Each row of a before or after table is a point. One or more steps were done to the points. Then noise was added and the rows were shuffled. The steps act on columns, c1 being the first. Name the steps. A step turns or swaps two columns, mirrors them in a line or flattens them onto one, adds a multiple of one to another, or multiplies or shifts one. Angles are multiples of 10 degrees, from the lower column toward the higher: turns from -170 to 170, lines from 10 to 170 but not 90. Use the fewest steps. Two steps may share a column if one is a turn and the other turns, adds or multiplies; they go together, in the order done. Otherwise the lowest column goes first.

Before (13 x 3):
[[-0.65 -0.59  0.34]
 [-0.46  0.68 -0.60]
 [-0.24  0.21 -0.37]
 [ 0.54 -0.38  0.09]
 [-0.12 -0.51  0.38]
 [-0.10  0.55 -0.46]
 [-0.24 -0.29  0.29]
 [ 0.03  0.29 -0.26]
 [-0.23 -0.12  0.47]
 [-0.55 -0.42  0.41]
 [-0.31  0.00  0.31]
 [-0.37  0.74 -0.37]
 [ 0.61 -0.21  0.58]]
After (13 x 3):
[[-0.14 -0.21  0.48]
 [ 0.55 -0.06 -0.46]
 [ 0.22 -0.25 -0.39]
 [-0.45 -0.56  0.43]
 [-0.22  0.59  0.56]
 [ 0.68 -0.44 -0.60]
 [-0.58 -0.67  0.31]
 [-0.37  0.56  0.10]
 [-0.26 -0.26  0.29]
 [-0.51 -0.06  0.41]
 [ 0.01 -0.32  0.31]
 [ 0.73 -0.40 -0.36]
 [ 0.27  0.03 -0.23]]
Steps: swap c1 and c2

Before (13 x 8):
[[-0.95  0.43 -0.26 -0.22 -0.61 -0.27 -0.23 -0.18]
 [-0.19 -0.74 -0.67  0.07  0.40 -0.11  0.00 -0.09]
 [-0.91  0.50  0.12 -0.60  0.34  0.31 -0.21 -0.20]
 [-0.68 -0.61  0.31 -0.55  0.24  0.11  0.33  0.07]
 [ 0.32  0.01 -0.25  0.36 -0.46  0.23 -0.04 -0.13]
 [-0.32  0.38 -0.28  0.28 -0.85 -0.73 -0.05 -0.80]
 [-0.61  0.15 -0.22  0.48  0.15 -0.16 -0.47  0.28]
 [ 0.28  0.18 -0.42 -0.25 -0.38 -0.74 -0.59  0.11]
 [-0.11 -0.04  0.18  0.08  0.30  0.30  0.71 -0.81]
 [ 0.08  0.01 -0.58 -0.74  0.43  0.31 -0.43  0.48]
 [ 0.08 -0.47 -0.47  0.11 -0.63  0.33  0.52  0.49]
 [-0.59 -0.49  0.18 -0.45 -0.01  0.58  0.44 -0.01]
 [ 0.14 -0.02 -0.15 -0.69  0.21  0.24  0.85  0.27]]
After (13 x 8):
[[ 0.28  0.43  0.53 -0.25  0.17 -0.63 -0.59  0.13]
 [-0.93  0.49  0.66 -0.20 -0.07 -0.12 -0.25 -0.18]
 [-0.89  0.38 -0.35 -0.62  0.06  0.49 -0.20 -0.20]
 [-0.61  0.19  0.00  0.47  0.25 -0.09 -0.50  0.30]
 [ 0.08 -0.08 -0.08 -0.74  0.71  0.29 -0.44  0.49]
 [-0.59 -0.65 -0.08 -0.44 -0.17  0.39  0.44  0.01]
 [-0.11 -0.15 -0.35  0.08 -0.02  0.27  0.71 -0.80]
 [-0.69 -0.60 -0.35 -0.56 -0.14 -0.08  0.37  0.07]
 [-0.33  0.60  0.86  0.30 -0.18 -0.55 -0.07 -0.79]
 [ 0.10 -0.54  0.79  0.11  0.08  0.16  0.53  0.47]
 [ 0.30 -0.06  0.53  0.36 -0.02  0.21 -0.05 -0.12]
 [ 0.16 -0.11 -0.10 -0.70  0.25  0.20  0.86  0.27]
 [-0.18 -0.65 -0.02  0.06  0.81 -0.37 -0.01 -0.08]]
Steps: turn c2 and c6 by 20 degrees; mirror c3 and c5 in the line at 120 degrees

Before:
[[-0.36  0.00 -0.07  1.50  0.09  0.12  0.95 -0.23  0.20  0.02 -0.26]
 [-0.25 -0.16  0.85 -0.57  0.11 -0.31  0.07 -0.74  0.02 -0.23  0.04]
 [-0.19 -0.33  0.09  0.93 -0.29  0.09 -0.19 -0.31 -0.24 -0.16 -0.26]
 [-0.47 -0.24 -0.08 -0.41  0.42  0.27 -0.35 -0.40  0.24 -0.31 -0.07]
 [-0.41  0.29 -0.10 -0.55  0.24  0.22  0.58 -0.44 -0.16  0.00 -1.44]
 [-0.23 -0.25 -0.36 -0.57  0.26 -0.57  0.07 -0.52 -0.18 -0.42 -0.57]
 [-0.38 -0.35  0.22 -0.31  0.23  0.31  0.27 -0.42 -0.52 -0.28  0.22]
 [-0.10  0.11  0.18  1.45 -0.08 -0.12  0.01  0.77 -0.16 -0.42 -0.19]
 [-0.09 -0.12  0.00  0.02 -0.59 -0.11 -0.28  0.33  0.02 -0.13  0.34]
 [-0.49  0.78  0.11 -0.08  0.25 -0.46 -0.28 -0.38 -0.49  0.59  0.11]
 [ 0.01  1.04 -0.16 -0.16 -0.01  0.20 -0.33 -0.42 -0.35 -0.22  0.22]]
After (11 x 11):
[[-0.18 -0.37  0.10  0.92 -0.30  0.10 -0.16 -0.01 -0.80 -0.13 -0.28]
 [-0.48  0.80  0.14 -0.09  0.24 -0.42 -0.23  0.05 -1.09  0.63  0.09]
 [-0.09 -0.12  0.02  0.03 -0.58 -0.10 -0.37  0.06 -0.55 -0.16  0.34]
 [-0.13  0.12  0.17  1.44 -0.13 -0.11 -0.08  0.02 -0.75 -0.41 -0.21]
 [-0.20 -0.26 -0.38 -0.56  0.24 -0.55  0.16 -0.02 -0.82 -0.38 -0.53]
 [ 0.02  1.02 -0.14 -0.16 -0.01  0.22 -0.24  0.06 -0.96 -0.21  0.22]
 [-0.26 -0.19  0.86 -0.58  0.08 -0.30  0.20 -0.04 -0.59 -0.23  0.00]
 [-0.48 -0.23 -0.03 -0.45  0.42  0.25 -0.30  0.04 -0.40 -0.26 -0.10]
 [-0.42  0.30 -0.11 -0.53  0.25  0.23  0.60 -0.17 -0.74 -0.02 -1.44]
 [-0.36 -0.02 -0.05  1.49  0.09  0.14  0.94 -0.19 -0.37  0.00 -0.22]
 [-0.39 -0.34  0.23 -0.31  0.21  0.27  0.31 -0.07 -1.07 -0.35  0.25]]
Steps: flatten c7 and c8 onto the line at 170 degrees; shift c9 by -0.60

Before, 13 rows:
[[ 0.03  0.19  0.05  0.21  0.33  0.85  0.23  0.63 -0.76 -1.41 -0.11  0.20
  -0.42  0.85]
 [-0.64 -0.20 -0.42  0.70 -0.26 -0.60 -0.14  0.02  0.31 -0.44 -0.22 -0.22
   0.10 -0.19]
 [-0.09  0.29 -0.06  0.30  0.01 -0.48 -0.51  0.47 -0.07 -0.45 -0.82  0.21
   0.51  0.38]
 [-1.02  0.22  0.10  0.56  0.02  0.36  0.31 -0.55 -0.81 -0.17  0.11  0.14
  -0.16  0.23]
 [-0.37  0.37 -0.19  0.84  0.39 -0.10  0.01  0.36  0.55  0.03 -0.13  0.44
  -0.29  0.55]
 [-0.16  0.26  0.00  0.49  0.01  0.48  0.16  0.55 -0.26 -0.25  0.11  0.24
  -0.43 -0.18]
 [ 0.27  0.01  0.35 -0.16  0.86 -0.44  0.77 -0.44  0.49 -0.39  0.32 -0.26
   0.79  0.45]
 [ 0.01 -0.07  1.31 -0.58  0.10 -0.16  0.32 -0.63  0.32 -1.47 -0.07 -0.12
   0.13  0.16]
 [ 0.13  0.72  0.24 -0.05  0.16 -0.74 -0.11 -0.01  0.33 -0.48  0.34 -0.59
   0.35  0.41]
 [-0.81  0.44  0.06 -0.02 -0.16 -0.18  0.11 -0.07  0.18 -0.31  0.82  0.03
   0.56  0.23]
 [ 0.35  0.28 -0.96  0.28 -0.35 -0.70  0.08 -0.04  0.04 -0.07 -0.28  0.21
   0.27  0.47]
 [-0.13  0.19 -0.60  0.16  0.70 -0.79 -0.81  0.42  0.52 -0.40 -0.19  0.30
  -0.02  0.09]
 [-0.22  0.06 -0.28  0.87 -0.10 -0.09 -0.11 -0.93  0.22 -0.56 -0.41  0.14
   0.58 -0.18]]
After (13 x 14):
[[-0.40  0.39  0.44  0.21 -0.51  0.80  0.59 -0.17  0.15  0.01 -0.16  0.34
  -0.23  0.54]
 [ 0.00 -0.06 -0.64  0.03  0.04 -0.62  0.37  1.27 -0.28 -1.48  0.02  0.13
   0.04  0.16]
 [-0.14  0.21  0.40  0.83 -0.41  0.02  0.34 -0.58  0.87 -0.36 -0.09  0.66
  -0.10  0.07]
 [ 0.38  0.28 -0.02  0.74 -0.19  0.13  0.04 -0.99 -0.07 -0.04  0.01 -0.37
   0.03  0.50]
 [-0.67 -0.19  0.00  0.68  0.29  0.59  0.30 -0.42  0.23 -0.41 -0.03 -0.18
  -0.06 -0.19]
 [ 0.05  0.20  0.62 -0.79 -0.22  0.34 -0.69  0.08 -0.38 -1.41 -0.22  0.30
  -0.30  0.83]
 [-0.80  0.44 -0.07  0.20  0.04 -0.03  0.20  0.02 -0.08 -0.27  0.65 -0.21
   0.74  0.20]
 [-0.17  0.26  0.59 -0.39 -0.22  0.59 -0.18  0.02 -0.15 -0.24 -0.14 -0.01
  -0.22 -0.16]
 [ 0.12  0.72  0.01  0.72  0.55 -0.18  0.30  0.28  0.13 -0.48  0.30  0.25
   0.41  0.43]
 [-0.16  0.02 -0.89  0.22 -0.05  0.83  0.19 -0.27  0.17 -0.50  0.15 -0.14
   0.16 -0.20]
 [-0.07  0.27  0.47  0.54 -0.19  0.20 -0.16 -0.04  0.52 -0.46 -0.09  0.00
  -0.11  0.43]
 [ 0.26  0.04 -0.43  0.37  0.11 -0.21  0.61  0.35 -0.67 -0.40  0.48  0.94
   0.63  0.45]
 [-0.99  0.22 -0.54 -0.24 -0.13  0.63 -0.71  0.12 -0.47 -0.17 -0.01  0.06
  -0.02  0.23]]
Steps: swap c3 and c8; turn c4 and c6 by 80 degrees; turn c5 and c12 by 100 degrees; turn c7 and c9 by -80 degrees; flatten c11 and c13 onto the line at 50 degrees

Before (9 x 24):
[[-0.87  0.42 -0.04  0.14 -0.25  0.67  0.37  0.06  0.21 -0.22  0.33 -0.93
   0.08 -0.02  0.44 -0.76  0.88 -0.52 -0.05  0.18 -0.50 -0.45 -0.53 -0.17]
 [ 0.35 -0.44 -0.08 -0.28  0.25 -0.25 -0.25 -0.12 -0.48  1.01 -0.47 -0.11
  -0.16  0.65  0.16 -0.49 -0.39 -0.44  0.31 -0.31 -0.35 -0.03  0.11 -0.18]
 [ 0.82 -0.28  0.00 -0.51 -0.66 -0.28 -0.28 -0.69  0.02 -0.12 -0.71  0.24
  -0.62  0.41  0.05 -0.21  0.34  0.45 -0.03 -0.15  0.30  0.30 -0.28 -0.49]
 [ 0.25  0.60 -0.38 -0.28 -0.17  0.07  0.04  0.20  0.84 -0.06  0.10 -0.73
  -0.30 -0.31 -0.58 -0.28  0.01 -0.37  0.23 -0.20 -0.36 -0.37 -0.67 -0.29]
 [ 0.01 -0.05  0.51 -0.47 -1.09 -0.71 -0.02  0.05 -0.31  0.39 -0.35 -0.72
   0.39  0.32  0.04  0.60 -0.43  0.54  0.11  0.80 -0.27 -0.90  0.13 -0.24]
 [-0.16 -0.05  0.50  0.35 -0.10 -0.10  0.41 -0.02  0.50 -0.16 -0.32 -0.54
   0.33  0.20  0.68  0.73  0.01  0.72  0.04  0.38  0.44 -0.16  0.84  0.36]
 [ 0.51 -0.68  0.92 -0.54  0.03  0.25  0.48 -0.27  0.54 -0.18  0.07 -0.41
   0.27 -0.06  0.25  0.17  0.36 -0.14  0.39  0.20 -0.08 -0.08  0.07 -0.23]
 [-0.59 -0.54  0.41  0.14  0.13 -0.47  0.07 -0.23  0.41  0.13 -0.59 -0.12
   0.61  0.84  0.54 -0.55 -0.18  0.34 -0.41 -0.20 -0.05 -0.14  0.21  0.13]
 [-0.65  0.85  0.52  0.36  0.19 -0.11 -0.23 -0.60 -0.39  0.44  0.21 -0.47
  -0.12  0.01 -0.17  0.71 -0.81  0.97 -0.55 -0.43 -0.39 -0.24  0.44  0.58]]
After (9 x 24):
[[ 0.36  0.32 -0.07 -0.28  0.26 -0.27 -0.27 -0.11 -0.49  0.98 -0.48 -0.10
  -0.13 -0.65  0.15 -0.50  0.51 -0.42 -0.08 -0.33 -0.36  0.00 -0.38 -0.19]
 [-0.84 -0.56 -0.04  0.14 -0.23  0.65  0.35  0.07  0.25 -0.19  0.33 -0.90
   0.11  0.76  0.45 -0.75  0.24 -0.53 -0.44  0.16 -0.51 -0.44  0.32 -0.15]
 [ 0.52  0.62  0.95 -0.54  0.04  0.20  0.49 -0.21  0.53 -0.20  0.06 -0.44
   0.29  0.32  0.27  0.18  0.34 -0.16 -0.14  0.18 -0.08 -0.05 -0.39 -0.22]
 [-0.57  0.30  0.41  0.16  0.11 -0.45  0.07 -0.26  0.39  0.12 -0.60 -0.08
   0.59 -0.55  0.52 -0.55  0.80  0.32  0.39 -0.23 -0.06 -0.13  0.25  0.11]
 [ 0.26 -0.45 -0.34 -0.28 -0.18  0.10  0.02  0.21  0.82 -0.09  0.10 -0.71
  -0.29  0.14 -0.59 -0.26 -0.46 -0.35 -0.70 -0.19 -0.34 -0.35  0.13 -0.27]
 [-0.63 -0.67  0.51  0.37  0.20 -0.09 -0.22 -0.62 -0.40  0.44  0.19 -0.44
  -0.14 -0.72 -0.15  0.71 -0.68  0.95  0.65 -0.44 -0.40 -0.23  0.27  0.56]
 [-0.20 -0.02  0.52  0.36 -0.10 -0.13  0.43 -0.04  0.49 -0.17 -0.31 -0.53
   0.33 -0.11  0.72  0.73  0.15  0.69  0.72  0.41  0.43 -0.20 -0.44  0.38]
 [ 0.04  0.03  0.51 -0.47 -1.09 -0.70 -0.05  0.04 -0.30  0.37 -0.37 -0.72
   0.40 -0.54  0.06  0.57  0.05  0.53  0.06  0.77 -0.29 -0.89 -0.16 -0.23]
 [ 0.80  0.09  0.00 -0.50 -0.63 -0.28 -0.29 -0.69  0.01 -0.11 -0.72  0.21
  -0.60  0.09  0.07 -0.22  0.60  0.46 -0.22 -0.18  0.30  0.29  0.16 -0.49]]
Steps: turn c14 and c17 by -120 degrees; turn c2 and c17 by -160 degrees; turn c19 and c23 by -120 degrees

Before, 14 rows:
[[ 1.34  0.60  0.43 -0.35  0.05 -0.38  0.21 -0.27  0.03  0.75  0.35  0.74
  -0.70  0.58  0.80 -0.55  0.61 -0.42 -0.29  0.54 -0.37 -0.75 -0.06  0.09
   0.01  0.84  0.35  0.14  0.69  0.33  0.06 -0.05 -0.74  0.45  0.35 -0.17
   0.23  0.69 -0.48  0.18 -0.79 -0.70 -0.50 -0.59  0.14 -0.78  0.15  0.56]
 [ 0.33 -0.20 -0.14  0.08  0.21  0.13 -0.04  0.65  0.09  0.36 -0.06 -0.08
   0.31 -0.07 -0.29  0.18 -0.27 -0.33  0.30  0.15 -0.35  0.15  0.14 -0.48
   0.33  0.08 -0.29 -0.09 -0.20  0.21 -0.24  0.00  0.13 -0.32 -0.19 -0.19
  -0.34 -0.68  0.34 -0.32  0.26  0.52 -0.02  0.59  0.06  0.03  0.19 -0.37]
 [ 0.73  0.16 -0.23  1.25 -0.72  0.55  0.38  0.08 -0.48  0.69  0.26  0.31
   0.16 -0.03  0.57 -0.41  0.74  0.52  0.11  0.42 -0.33  0.20 -0.48 -0.67
   0.25  0.82 -0.06  0.12  0.17 -0.57 -0.79  0.11 -0.58 -0.77 -0.14 -0.26
   0.37 -0.04 -0.10 -0.11 -0.06  0.11  0.25 -0.35 -0.09  0.19  0.18  0.42]
 [ 0.93  0.32 -0.49  0.72 -0.35  0.35  0.18 -0.34 -0.70  0.49  0.70  0.85
   0.14  0.25  0.34 -0.41  0.59  0.44 -0.33  0.26 -0.63 -0.96 -0.06 -0.44
   0.48  0.29  0.82  0.39  0.36 -0.11 -0.42  0.60 -0.09 -0.31  0.32 -0.22
   0.28  0.25 -0.04  0.58 -0.21  0.02 -0.31 -0.72  0.32 -0.06 -0.05  0.99]
 [-0.09  0.06  0.37 -0.34  0.42 -0.48 -0.47  0.26 -0.30 -0.03 -0.30  0.04
  -0.12 -0.01 -0.06  0.77 -0.51 -0.63  0.34  0.47  0.05  0.24 -0.55 -0.10
   0.56 -0.31 -0.50 -0.19  0.36  0.38  0.08  0.17  0.24 -0.20 -0.03  0.68
  -0.09 -0.08 -0.08 -0.76  0.58 -0.17  0.28  0.10 -0.70 -0.17 -0.13  0.18]
 [ 0.37 -0.12  0.92 -0.74  0.43 -0.18  0.22  1.00  0.73 -0.32 -0.25 -0.60
  -0.34  0.28 -0.45  0.37  0.05 -0.22  0.55  0.29  0.42 -0.29 -0.56  0.39
   1.08 -0.71 -0.38 -0.75  0.52  0.20  0.37 -0.08 -0.24 -0.15  0.34  0.61
  -0.65 -0.34 -0.34 -0.75 -0.12  0.45  0.04 -0.76 -0.75 -0.31 -0.55 -0.10]
 [ 0.84 -0.03  0.13  0.23  0.28 -0.75 -0.72  0.39  0.11  0.04 -0.51 -0.07
   0.37 -0.61 -0.30  0.57 -0.13 -0.50  0.61  0.05 -0.03  0.10  0.30  0.01
  -0.09 -0.35 -0.15 -0.56 -0.22 -0.35 -0.03 -0.36 -0.17 -0.31 -0.11  0.38
  -0.24  0.04  0.30 -0.74  0.50  0.64  0.24  0.16 -0.57  0.43  0.13  0.23]
 [ 0.15  0.24  0.46 -0.45  0.30 -1.05 -0.07  0.60  0.08  0.04  0.30 -0.35
  -0.40  0.10 -0.28  0.11  0.34 -0.30  0.05  0.47  0.05  0.22 -0.35 -0.18
   0.71 -0.57 -0.92 -0.62 -0.04  0.39  0.76 -0.78  0.10 -0.18  0.58  0.80
  -0.57 -0.37  0.19 -0.72 -0.10  0.45  0.08 -0.36 -0.45 -0.06 -0.74 -0.02]
 [ 0.59 -0.23 -0.36  0.39  0.27  0.19 -0.33  0.03 -0.02 -0.06 -0.20 -0.07
   0.21  0.01 -0.02 -0.16  0.28 -0.44  0.69  0.07 -0.33  0.76 -0.31 -0.27
   0.19 -0.19 -0.15  0.04 -0.16 -0.70  0.41  0.42 -0.01 -0.72 -0.68 -0.09
  -0.02 -0.59  0.14 -0.14  0.27  0.20  0.24  0.29 -0.04  0.71 -0.45  0.38]
 [-0.24  0.09 -0.32 -0.09  0.71 -0.20 -0.38  0.47 -0.11  0.13 -0.37 -0.72
  -0.03 -0.30 -0.26 -0.08 -0.47 -0.70  0.18 -0.09 -0.13 -0.28 -0.34 -0.20
  -0.01 -0.01 -0.69 -0.14  0.06 -0.46 -0.01 -0.08 -0.15 -0.27 -0.25  0.51
  -0.56 -0.01  0.03 -0.65  0.16  0.74  0.39 -0.04 -0.49  0.55 -0.36 -0.07]
 [ 0.89  0.29 -0.27  0.18 -0.80  0.55  0.29 -0.16 -0.47  0.43  0.23  0.46
   0.48  0.23  0.23 -0.63  0.30  0.26  0.34  0.46 -0.25 -0.38  0.28 -0.66
  -0.50 -0.01 -0.32  0.70 -0.20 -0.23 -0.33  0.42 -0.46 -1.00 -0.55 -0.16
   0.08  0.29  0.35 -0.12  0.24 -0.03  0.22 -0.25  0.22  0.37  0.27  0.60]
 [ 0.57 -0.14 -0.10  1.01 -0.12  0.25 -0.37  0.45 -0.63 -0.18 -0.41  0.25
   0.49 -0.76 -0.39 -0.37 -0.13 -0.31 -0.17 -0.16 -0.12 -0.14 -0.06 -0.66
  -0.06 -0.08 -0.57 -0.35  0.06 -0.44  0.24  0.40 -0.26 -0.81 -0.72  0.00
  -0.19 -0.48  0.30 -0.02  0.40 -0.43  0.14  0.27 -0.09  0.48  0.25  0.02]
 [ 1.09  0.56 -0.61  0.09 -0.04  0.49  0.49 -0.10 -0.06  0.77  0.78  0.38
  -0.24  0.32  0.49 -0.59  1.09  0.51 -0.34  0.38 -0.17 -0.27  0.10 -0.47
   0.46  0.24 -0.02 -0.18  0.42 -0.09 -0.37  0.86 -0.44  0.20  0.79 -0.27
   0.61  0.77 -0.09  0.01 -0.38 -0.66  0.16 -0.63  0.47 -0.19  0.58  0.80]
 [-0.08  0.40  0.42 -0.34  0.08  0.09  0.43  0.31  0.58 -0.19  0.64 -0.26
  -0.65  0.56 -0.70  0.13  0.11  0.51  0.15  0.81  0.40  0.39  0.16  0.28
   0.87 -0.10 -0.26 -0.82  0.68  0.10  0.53 -0.53  0.36  0.43  0.30  0.65
  -0.40  0.30 -0.63 -0.26 -0.09  0.20 -0.29 -0.71 -0.86  0.06 -0.56 -0.29]]
After, 14 rows:
[[-0.08  0.07  0.36  0.44  0.42 -0.48 -0.47  0.26 -0.30 -0.02 -0.31  0.04
  -0.12 -0.01 -0.05  0.76 -0.51 -0.64  0.36  0.46  0.04  0.25 -0.55 -0.10
   0.56 -0.32 -0.52 -0.18  0.33  0.39  0.07  0.17  0.24 -0.19 -0.03  0.67
  -0.09 -0.06 -0.07 -0.75  0.51 -0.16  0.27  0.09 -0.70 -0.18 -0.12 -0.24]
 [ 0.91  0.31 -0.48  0.06 -0.35  0.35  0.18 -0.34 -0.70  0.49  0.69  0.84
   0.16  0.27  0.35 -0.40  0.60  0.45 -0.33  0.27 -0.62 -0.96 -0.07 -0.44
   0.47  0.28  0.81  0.38  0.35 -0.11 -0.42  0.60 -0.09 -0.32  0.34 -0.23
   0.28  0.26 -0.04  0.59 -0.76 -0.01 -0.32 -0.73  0.32 -0.06 -0.07  0.95]
 [ 0.71  0.15 -0.24  0.38 -0.70  0.55  0.37  0.05 -0.46  0.70  0.27  0.30
   0.17 -0.05  0.56 -0.42  0.74  0.52  0.11  0.41 -0.34  0.19 -0.47 -0.68
   0.24  0.83 -0.07  0.13  0.17 -0.56 -0.79  0.12 -0.60 -0.77 -0.14 -0.25
   0.37 -0.04 -0.12 -0.11 -1.20  0.10  0.25 -0.35 -0.09  0.20  0.18  0.05]
 [ 0.33 -0.20 -0.11  0.29  0.20  0.13 -0.06  0.65  0.08  0.34 -0.05 -0.08
   0.31 -0.06 -0.27  0.19 -0.26 -0.33  0.29  0.15 -0.36  0.16  0.16 -0.48
   0.34  0.08 -0.29 -0.09 -0.20  0.22 -0.22 -0.01  0.12 -0.33 -0.20 -0.18
  -0.34 -0.66  0.34 -0.33  0.00  0.53 -0.01  0.59  0.08  0.03  0.20 -0.65]
 [-0.24  0.10 -0.31  0.13  0.72 -0.19 -0.38  0.48 -0.10  0.12 -0.37 -0.74
  -0.02 -0.31 -0.25 -0.08 -0.48 -0.70  0.19 -0.08 -0.13 -0.28 -0.33 -0.19
  -0.02  0.00 -0.68 -0.14  0.06 -0.48 -0.02 -0.07 -0.15 -0.27 -0.25  0.53
  -0.57 -0.02  0.03 -0.64  0.15  0.75  0.37 -0.05 -0.49  0.57 -0.38 -0.19]
 [ 1.09  0.55 -0.61 -0.33 -0.03  0.48  0.48 -0.11 -0.05  0.76  0.78  0.38
  -0.25  0.33  0.49 -0.59  1.11  0.51 -0.34  0.38 -0.17 -0.27  0.09 -0.47
   0.46  0.23 -0.01 -0.18  0.45 -0.08 -0.36  0.87 -0.45  0.22  0.78 -0.29
   0.61  0.75 -0.09  0.01 -0.21 -0.66  0.18 -0.64  0.47 -0.18  0.60  1.14]
 [ 1.34  0.60  0.43 -0.86  0.05 -0.39  0.21 -0.25  0.03  0.73  0.36  0.75
  -0.70  0.58  0.80 -0.56  0.61 -0.41 -0.31  0.53 -0.38 -0.75 -0.05  0.11
   0.03  0.82  0.35  0.15  0.70  0.33  0.05 -0.05 -0.72  0.44  0.36 -0.19
   0.24  0.71 -0.48  0.18  0.06 -0.68 -0.49 -0.59  0.15 -0.80  0.15  1.44]
 [-0.07  0.40  0.42 -0.20  0.05  0.09  0.43  0.32  0.59 -0.18  0.64 -0.26
  -0.65  0.56 -0.69  0.13  0.10  0.50  0.14  0.81  0.38  0.37  0.17  0.30
   0.88 -0.07 -0.26 -0.84  0.70  0.11  0.54 -0.53  0.35  0.45  0.30  0.65
  -0.41  0.30 -0.63 -0.25  0.30  0.20 -0.28 -0.71 -0.87  0.06 -0.57 -0.10]
 [ 0.16  0.26  0.46 -0.25  0.30 -1.06 -0.08  0.60  0.08  0.06  0.30 -0.35
  -0.39  0.09 -0.29  0.11  0.34 -0.30  0.06  0.47  0.04  0.21 -0.33 -0.18
   0.71 -0.54 -0.92 -0.63 -0.05  0.38  0.77 -0.77  0.09 -0.18  0.59  0.81
  -0.58 -0.37  0.18 -0.73  0.39  0.44  0.07 -0.35 -0.46 -0.07 -0.75  0.23]
 [ 0.82  0.00  0.13  0.55  0.29 -0.76 -0.70  0.39  0.11  0.04 -0.52 -0.08
   0.37 -0.62 -0.29  0.57 -0.13 -0.50  0.60  0.08 -0.02  0.11  0.31  0.04
  -0.11 -0.35 -0.15 -0.56 -0.22 -0.36 -0.03 -0.37 -0.17 -0.32 -0.10  0.37
  -0.24  0.04  0.30 -0.74 -0.05  0.63  0.24  0.16 -0.56  0.44  0.13 -0.31]
 [ 0.56 -0.14 -0.10  0.71 -0.12  0.25 -0.36  0.44 -0.62 -0.16 -0.42  0.26
   0.49 -0.77 -0.40 -0.38 -0.15 -0.31 -0.18 -0.16 -0.13 -0.14 -0.04 -0.68
  -0.04 -0.08 -0.58 -0.37  0.07 -0.44  0.23  0.39 -0.26 -0.81 -0.70  0.01
  -0.19 -0.48  0.28 -0.01 -0.82 -0.41  0.15  0.28 -0.10  0.48  0.26 -0.68]
 [ 0.90  0.30 -0.29  0.28 -0.80  0.54  0.29 -0.17 -0.48  0.44  0.23  0.45
   0.49  0.23  0.23 -0.63  0.30  0.24  0.36  0.45 -0.25 -0.38  0.28 -0.65
  -0.52 -0.01 -0.31  0.71 -0.21 -0.23 -0.33  0.42 -0.46 -0.99 -0.53 -0.17
   0.09  0.28  0.35 -0.12 -0.08 -0.02  0.23 -0.23  0.21  0.37  0.26  0.31]
 [ 0.58 -0.23 -0.36  0.37  0.26  0.19 -0.35  0.02 -0.01 -0.05 -0.19 -0.06
   0.21  0.00 -0.02 -0.15  0.28 -0.44  0.70  0.08 -0.34  0.78 -0.32 -0.27
   0.20 -0.18 -0.15  0.05 -0.16 -0.69  0.40  0.41  0.00 -0.71 -0.68 -0.10
  -0.02 -0.57  0.14 -0.13 -0.29  0.20  0.24  0.28 -0.03  0.72 -0.45 -0.01]
 [ 0.38 -0.10  0.91 -0.36  0.44 -0.18  0.20  1.00  0.74 -0.33 -0.25 -0.60
  -0.35  0.27 -0.46  0.37  0.05 -0.22  0.54  0.28  0.43 -0.28 -0.56  0.39
   1.08 -0.72 -0.39 -0.75  0.53  0.20  0.38 -0.08 -0.24 -0.15  0.33  0.60
  -0.64 -0.34 -0.34 -0.76  0.65  0.45  0.04 -0.78 -0.73 -0.29 -0.58  0.28]]
Steps: turn c4 and c41 by -70 degrees; add -1 times c4 to c48
